Each row of a before or after table is a point. One or more steps were done to the points. Then noise was added and the rows were shuffled. The steps act on columns, c1 being the first. Write out the steps. A step turns or swaps two columns, mirrors them in a line or flattens them onto one, adds a multiple of one to another, or multiplies or shifts one. Angles are multiples of 10 degrees, from the lower column toward the higher: turns from -170 to 170, lines from 10 to 170 but not 90. Use the fewest steps. Two steps may share a column if one is a turn and the other turns, adds or multiplies; they go together, in the order done. Otherwise the lowest column goes first.
In the rows, 128 means zero.

Before:
[[150 123]
 [ 84 138]
 [168 139]
 [160 131]
 [184 103]
 [103  67]
 [145  93]
 [117 122]]
After, 8 rows:
[[169 134]
 [ 92  73]
 [160 125]
 [115 126]
 [ 86 145]
 [148 120]
 [180  96]
 [140  89]]
Steps: turn c1 and c2 by -10 degrees

Before, 10 rows:
[[125 123  91 104 116 127]
 [147 103 139 181 117 109]
 [184 124 184  80 113 115]
 [113 101 107 102  97 114]
 [130  98 137 153 128 104]
 [222 127  88 113  58 103]
 [145  90 162  89 104 129]
 [104  95 127  82 115 103]
 [116 109 101  86 117 222]
 [124 123 180 139 102 120]]
After (10 x 6):
[[145  91 139 131 104 129]
 [115 111  89 105 116 222]
 [125 123 171 154 102 119]
 [113 102 100 112  97 109]
 [131  97 148 139 129 103]
 [124 123  92 105 117 128]
 [103  92 107 116 115 107]
 [222 125  90 104  57 103]
 [146 104 159 147 116 108]
 [182 125 148 142 113 114]]
Steps: flatten c3 and c4 onto the line at 30 degrees

Before (9 x 12):
[[ 74  98 135  95  97 141 174 181 172  93 101 144]
 [131 131  72 153 158 165  92 111 100 146 113 170]
 [126 129  64 107 142 158 163  99 131 162  98 133]
 [124 131 156 100 123  87  85 167 138 134 163  93]
 [ 71 100 118 152 144 165 117 169  86 165 158 120]
 [114 186 153  83  88 161 108 123  88 105 109 135]
 [135 111 157  77 140  80 161 186 131  83  91 149]
 [144 136 135 159 157  74 143 165 135  91 160 116]
 [ 96 180 156  77 148  87 120 116 175 139  90  77]]
After, 9 rows:
[[126 128  64 107 143 157 164 107 128 167 136 156]
 [124 134 157 100 123  88  84 157 132 134 139  82]
 [ 74  97 135  97  98 136 173 166 131  95 128 159]
 [ 94 179 153  74 147  90 121 116 127 142 191 136]
 [ 71 100 119 152 142 164 117 156 126 169 118 100]
 [133 112 156  77 140  80 162 168 128  85 129 171]
 [129 135  73 153 159 165  92 117 130 145  98 163]
 [147 134 134 160 157  74 143 154 127  89 124  93]
 [115 187 152  82  86 164 108 124 131 104 131 149]]
Steps: multiply c8 by 0.7; multiply c9 by 0; mirror c11 and c12 in the line at 120 degrees

Before (10 x 20):
[[134 109 141 111 138 116 130 155 173 139 100 111 118 149 141 132 109 146
  109 133]
 [134  98 134 129 130 129 123 117 106   7 132 112  90 117 102 116 139 156
  114 132]
 [143 162 120  96 164 137 121 116 109 119 135 120 124 101 133 144 143 158
  151 144]
 [123  98 117 130 117 141 146 117 104 149 109 112 119 146 149 139 105 123
  126 142]
 [ 96 111 155 147 145 141 130 167 152 141 118 132 127 133 130 157 128 149
  120 136]
 [ 95 112 211 103 127  71 111 132 135 134 136 107 130 126 135 156 128  66
  119 169]
 [ 89 120 118  92 123 142 107 114 119 113 130 116 120 124 103 139 108 154
  114 127]
 [ 98 148 121 157 154 114 142 117 127 135 124 118 114 138 143 120 126  74
  110 136]
 [102 110 127 129 117 111 118 139 105  87 133 112  77 138 130 120 124 141
  114 149]
 [ 96 129 150 112 117 142 131 137 138 129 115 137 123 150 118 119  40 119
  162 131]]
After:
[[131 110 142  85 110 117 129 156 174 139 102 126 115 147 143 131 109 145
  108 133]
 [137  98 131 131 111 130 123 115 104   9 134 123  78 118 104 114 139 155
  114 129]
 [143 163 117  45 101 137 122 118 111 116 135 154 120 101 133 144 144 157
  151 143]
 [101 111 125 130 118 110 119 140 106  88 130 112  62 138 134 120 123 143
  113 149]
 [ 98 147 121 197 104 110 143 118 128 133 122 146 110 139 143 123 124  74
  111 137]
 [ 96 111 153 175 122 140 127 169 150 138 115 146 129 132 129 158 129 149
  122 138]
 [125  97 119 130 119 141 149 120 105 148 104 110 114 148 148 139 104 121
  126 139]
 [ 92 111 209  66 111  70 113 131 134 133 136 118 132 127 135 155 130  66
  117 167]
 [ 94 129 150  90 143 142 130 137 138 129 116 122 122 149 118 122  39 122
  163 136]
 [ 87 120 119  38 119 142 106 114 121 110 129 118 119 122 104 138 110 154
  114 127]]
Steps: multiply c4 by 2.5; mirror c5 and c12 in the line at 60 degrees; multiply c13 by 1.3
